Each row of a before or after table is a point. The points were changed in one or more steps. Then noise was added and the rows were shuffled. The steps act on columns, c1 being the first. What was done? A step turns or swaps two columns, mirrors them in a line or flattens them onto one, adds a multiple of one to another, or multiplies or shifts one. Angles are multiples of 10 degrees, from the lower column toward the higher: turns from -170 to 170, lines from 10 to 170 but not 90. Use the fewest steps. Two steps may share a column if one is a turn and the other turns, adds or multiplies; they go together, in the order done. Otherwise the lowest column goes first.
(in the rows, 128 means zero)

Before (9 x 3)
[[ 98 145  80]
 [102 126 143]
 [155 100 150]
 [164  90 159]
 [139  37 100]
 [ 90 129  82]
 [128  71 125]
 [ 65 172 159]
 [105 187 168]]
After (9 x 3)
[[147 197 155]
 [109 187 160]
 [177  55 104]
 [152 147 138]
 [127  76 147]
 [128  86 145]
 [163  85 126]
 [163 151  93]
 [139 162 101]]
Steps: mirror c1 and c2 in the line at 110 degrees; multiply c3 by 0.7

Before (11 x 6)
[[105  93  56 105 175 161]
 [140 124 129 165 115  89]
 [177 132 121  99 131 126]
 [ 94 139 109 140 118 114]
 [174 136 117 120 145 119]
 [122 145  77 101 116 136]
 [129  73  80 114 131 152]
 [ 82 129  91 110 142 103]
 [118 165 107 149 133 119]
 [158 133 114 134 113  99]
 [109 125 122 125 124 131]]
After (11 x 6)
[[131 114  97  97 153 112]
 [131 103 118  76 133 115]
 [120  95  51 184 167 166]
 [125  84 101 252 167 150]
 [126 140 127 120 149 121]
 [134 135 132 123 146  94]
 [125 124 132 131 135 135]
 [132 127 112  94 126 105]
 [128 115 110  47 180 136]
 [129 162 112  64 146 117]
 [137 158 140 193 136  90]]
Steps: flatten c1 and c6 onto the line at 100 degrees; turn c2 and c4 by -60 degrees; multiply c4 by 3; mirror c3 and c5 in the line at 150 degrees

Before (10 x 9)
[[ 60  75  86  94 127 114 158 143 180]
 [110  70 146  88  66 109 105 147 109]
 [107  83 168  76 138 125 168 129 144]
 [171  88 139 180 100 118 147  68 134]
 [ 86  82 106 160 122 176 142 109 113]
 [119  78  59 152  99 150 117 181 108]
 [168 152  67  87  83 111  70  67 167]
 [ 84 166  63 141  93 129 128 159 161]
 [143  74 160 168  94 200  74 120 163]
 [136 101 137 161 107 112  63 139  87]]
After (10 x 9)
[[127  73 158 169  93 205 108 149  78]
 [124  71 143  89  66 110 158 103 107]
 [158 154  71  88  83 111 117 194  49]
 [122 169  63 140  91 130  96  70 122]
 [ 86  76  58 153  96 152 149  92 134]
 [135  79 170  76 135 127 105 107 149]
 [162  83 106 162 124 171 131 100 157]
 [162  92 136 177 100 115 114 192 153]
 [114 101 138 160 105 111 186 127  91]
 [148  75  89  99 130 117  74  59 131]]
Steps: turn c1 and c8 by 120 degrees; add 0.3 times c4 to c7; turn c7 and c9 by 110 degrees

Before (9 x 12)
[[133 141 162 188  40 147 118  71  38  91  50 157]
 [118 108 228 145  99 177  88 142 121  87  86 156]
 [146 140 157 127 133 170  96 104 150 103 135 137]
 [190 119 138 113 115 165 123 160 159  99  90 130]
 [ 92  82 164 180 127  87  97 118 164  88 154 218]
 [155 150 144 126 124 108 108 138 110  61 168 132]
 [121  94 131  76  64 104 107  75 104 132 108 135]
 [ 80  61  62 106 162  99 137 143 119  75 134 168]
 [111 101 108 163  77 123 112 198  94 112 158  83]]
After (9 x 12)
[[115 136 132 142 159 180  86 140  95 230 163  94]
 [194 120 147 118 127 165 122 165  82 154 131 128]
 [158 113 184 124 151 105 109 134 172 166 119 142]
 [ 85 111 199 104 149  95 134 140 142  77 130  52]
 [142 115 143 121 182 167  97 103 115 168 107 135]
 [ 93 109 150 180 176  83 100 111 125 175  87  40]
 [134 142 146 191  54 148 117  73 131 164 249 123]
 [122 109 132  78  96 105 103  70 127 128 161  96]
 [105 212 146 158  99 123 113 199 172 111 135 127]]
Steps: turn c2 and c12 by 120 degrees; add 0.7 times c4 to c2; turn c3 and c10 by 110 degrees; add -1.5 times c7 to c5; turn c9 and c11 by -130 degrees

Before (8 x 20)
[[189 129 187  44 159 122 109 145 142 170 161  85 193 186 103 175 133  62
  173 160]
 [116  93 118 130 168 112 109 168 161 147  90 106  97 158 155 108  80 106
  190 108]
 [191 181 135  79  79 157 133 177  77 106 101 111 127 151  72 123 122  98
  150 182]
 [201 108 206  69 153 173 119 178 147 198 154 130 172 181 104 150 157  95
  200 152]
 [131  87  61 124 142 103 153 121 142 154  63 133  67 116 148  80  91 128
  105 117]
 [ 93  79 113 139 145  99 153 145 154 120  72 111  83  83 168  70 119 103
  141 142]
 [133 119  76 136  47 109 181 113 106 111 108 117 107 146 105  79 100 131
  149 167]
 [142  98 137 148 108 138 182 110  89 104 134 112  87 144  94 127  85 115
  109 137]]
After (8 x 20)
[[118  75 135  79  79 158 132 177 106  77 147 148 127 147  37 139 124  91
  149 181]
 [112 149 205  69 155 172 120 178 198 147 168  55 171 154 118 179 137 142
  200 153]
 [173 158 136 148 108 138 182 110 103  88 143 217  87 140  96 139 126 128
  109 137]
 [145 137  75 137  46 108 181 113 112 105 119 177 106 171  88 102 131 111
  149 166]
 [ 63 127 187  45 158 123 110 144 170 142 202  79 194 142 112 201 149 137
  173 160]
 [126 168  61 125 142 103 153 121 154 142 105 221  67 150  87  84 117  67
  106 117]
 [120 164 117 129 166 113 108 168 146 161 136 212  97 164 111 132 135  85
  190 108]
 [110 178 114 140 145 100 153 146 119 153 133 206  84 131 108  54  93  67
  140 142]]
Steps: add 1.5 times c4 to c1; multiply c2 by -1; swap c9 and c10; turn c11 and c18 by 70 degrees; add 1 times c18 to c15; add 1.5 times c13 to c12; turn c12 and c17 by 150 degrees; turn c14 and c16 by 40 degrees
